Each row of a before or after table is a point. The points were changed in one or more steps. Then noise was added and the rows were shuffled. The steps act on how far a point lies along the listed directions, d1 being the first. What was done? A step turns or swaps two directions, mirrors them in a line or flattens them onto one, adds a multiple of one to another, or multiplies one. Angles are multiples of 10 degrees, from the lower direction toward the higher: turns from -170 to 170, lines from 10 to 170 but not 90. Use the fewest steps. Two steps may share a direction if one is a turn and the other turns, adds or multiplies; they go together, in the order done. Otherwise the lowest direction goes first.

Directions:
(1): -10,-45,8
(2): -37,3,-29
(3): 27,-13,-36
Before:
63,20,71
2,10,3
-17,-27,22
-21,-11,20
-8,22,9
43,-14,-60
-3,-7,-6
31,21,3
22,24,33
-28,-54,27
After (10 x 3):
-12,-2,-23
-10,9,16
-11,8,21
41,-31,-54
-6,0,4
-39,8,-11
-9,4,6
-2,8,5
13,-6,1
-85,17,-35
Steps: flatten d1 and d3 onto the line at 80 degrees; multiply d2 by -1

Directions:
(1): 52,-18,-20,26,-8,18
(2): -5,-15,19,45,13,-40
Before:
-16,11,-4,-43,-28,-1
-48,6,33,-18,10,-39
-12,-7,11,2,5,-25
4,-43,45,78,17,-50
-12,-25,14,42,8,-36
20,-5,15,41,11,3
-32,10,13,-40,-16,13
45,-44,3,67,-10,-31
18,-5,3,26,16,-11
-18,-6,13,16,-8,-36
47,1,-27,12,-7,27
After, 11 rows:
-8,3,-3,-29,-4,3
-4,-2,13,46,14,-36
-21,12,-4,-35,-21,3
-22,14,12,-7,18,-15
-31,18,30,3,18,-4
-72,5,37,-13,2,-53
38,-12,-17,1,-32,5
-51,12,8,-37,1,0
11,10,-15,-59,-17,35
35,-16,-11,-2,-25,31
-83,20,44,-59,9,-4
Steps: turn d1 and d2 by 110 degrees

Directions:
(1): -17,44,-6,34,-24,-19,-39,-2
(2): 8,12,55,13,5,28,-6,41
(3): 39,3,-5,-31,-12,-42,-13,36
(4): -8,-4,-6,42,32,-37,34,23
(5): 30,42,17,0,-15,-5,44,-29
(6): -27,-16,49,-15,0,-40,-6,-25
Before, 11 rows:
3,1,6,-15,-25,-19,-17,-10
-7,-13,-5,-13,-4,2,-1,18
-8,8,-55,27,2,12,-5,30
35,16,3,49,3,-38,8,51
22,-18,-15,-33,5,11,-9,34
9,8,-8,-10,-10,-7,16,-5
1,23,17,56,16,-32,8,53
7,-8,-14,13,20,-40,19,35
-19,4,-49,-22,-2,-2,-30,8
3,16,-73,16,-5,39,-17,6
6,-56,-13,-24,17,14,13,17
After, 11 rows:
2,-16,9,-34,3,44,-9,4
4,-56,-21,-31,9,12,19,-1
28,-4,-14,-39,-16,-24,-16,17
54,25,57,-6,-36,6,-43,63
-13,-2,-18,-4,-19,4,-11,-39
-12,0,-53,-2,-7,-22,-17,15
-22,-7,-84,8,4,-14,-7,-29
41,38,83,6,-13,-1,-44,103
-9,-15,-1,-13,-4,12,-1,13
0,7,-23,-14,-19,-9,10,-31
-46,-14,-90,-30,-1,-15,-19,-44
Steps: turn d1 and d5 by -10 degrees; multiply d2 by 3; turn d3 and d4 by -80 degrees; multiply d6 by 0.4
